Rows are points. To make a cloud, some directions were put in groups of two or more. Within a group, all points are equally far from the middle, so they leave a hole (a ring in 2 directions, a hollow ball in 3). The other directions are filled evenly. Then the cloud was stretched, turned, moved and blurred a little. How many holes are there, and how many directions does each take, smallest first?

Cloud, 15 rows:
[[-0.47 -0.34]
 [-0.54 -0.20]
 [-0.07  0.51]
 [-0.55  0.08]
 [-0.23 -0.52]
 [-0.11  0.51]
 [ 0.44 -0.14]
 [ 0.42  0.21]
 [-0.12 -0.54]
 [ 0.27  0.42]
 [ 0.40 -0.24]
 [-0.55 -0.17]
 [-0.42 -0.40]
 [ 0.46 -0.01]
 [-0.46  0.30]]
Holes: 1 (2)

Cloud (20 x 3):
[[-0.41 -0.45  0.40]
 [ 0.00 -0.47 -0.52]
 [-0.16 -0.38  0.49]
 [ 0.65  0.19 -0.47]
 [ 0.50  0.30  0.27]
 [-0.07 -0.71 -0.13]
 [ 0.85  0.01 -0.23]
 [ 0.27 -0.42  0.38]
 [-0.08  0.12  0.46]
 [ 0.13 -0.39 -0.56]
 [-0.13  0.09  0.46]
 [-0.23 -0.18  0.52]
 [ 0.01 -0.67 -0.26]
 [ 0.22  0.37 -0.47]
 [ 0.45  0.32 -0.47]
 [ 0.03  0.28  0.38]
 [-0.29  0.30  0.15]
 [ 0.10  0.34 -0.46]
 [ 0.23  0.47 -0.29]
 [-0.14 -0.08 -0.61]]
Holes: 1 (3)

Cloud:
[[-0.21 -0.56 -0.04  0.47]
 [-0.11 -0.37  0.08 -0.89]
 [ 0.03 -0.71 -0.33 -0.11]
 [-0.10 -0.06 -0.14 -0.61]
 [-0.31 -0.71  0.16 -0.75]
 [ 0.18  0.26  0.44 -0.33]
 [-0.35 -0.18 -0.31 -0.35]
 [-0.06 -0.45  0.52 -0.08]
 [ 0.18  0.23 -0.07 -0.70]
 [ 0.26 -0.56 -0.41  0.03]
 [-0.65 -0.37 -0.26 -0.03]
 [-0.17  0.20 -0.58 -0.27]
 [-0.07  0.32 -0.36  0.25]
 [ 0.07 -0.42 -0.36  0.36]
 [-0.12  0.21  0.15 -0.01]
 [ 0.43  0.31 -0.40  0.40]
 [ 0.54  0.04 -0.03  0.50]
 [ 0.01 -0.20 -0.93 -0.18]
 [-0.13 -0.10 -0.63 -0.02]
 [-0.16  0.39 -0.16 -0.03]
 [-0.16 -0.73 -0.09 -0.51]
 [-0.45 -0.49  0.15 -0.82]
 [-0.06 -0.40 -0.50 -0.33]
 [-0.26  0.40 -0.29 -0.10]
 [ 0.23 -0.82  0.19  0.09]
 [ 0.05  0.20 -0.30  0.05]
 [-0.21  0.40 -0.36  0.02]
 [ 0.31 -0.87 -0.21  0.14]
 [-0.34 -0.07 -0.45  0.48]
 [ 0.19 -0.01 -0.16  0.75]]
Holes: 0
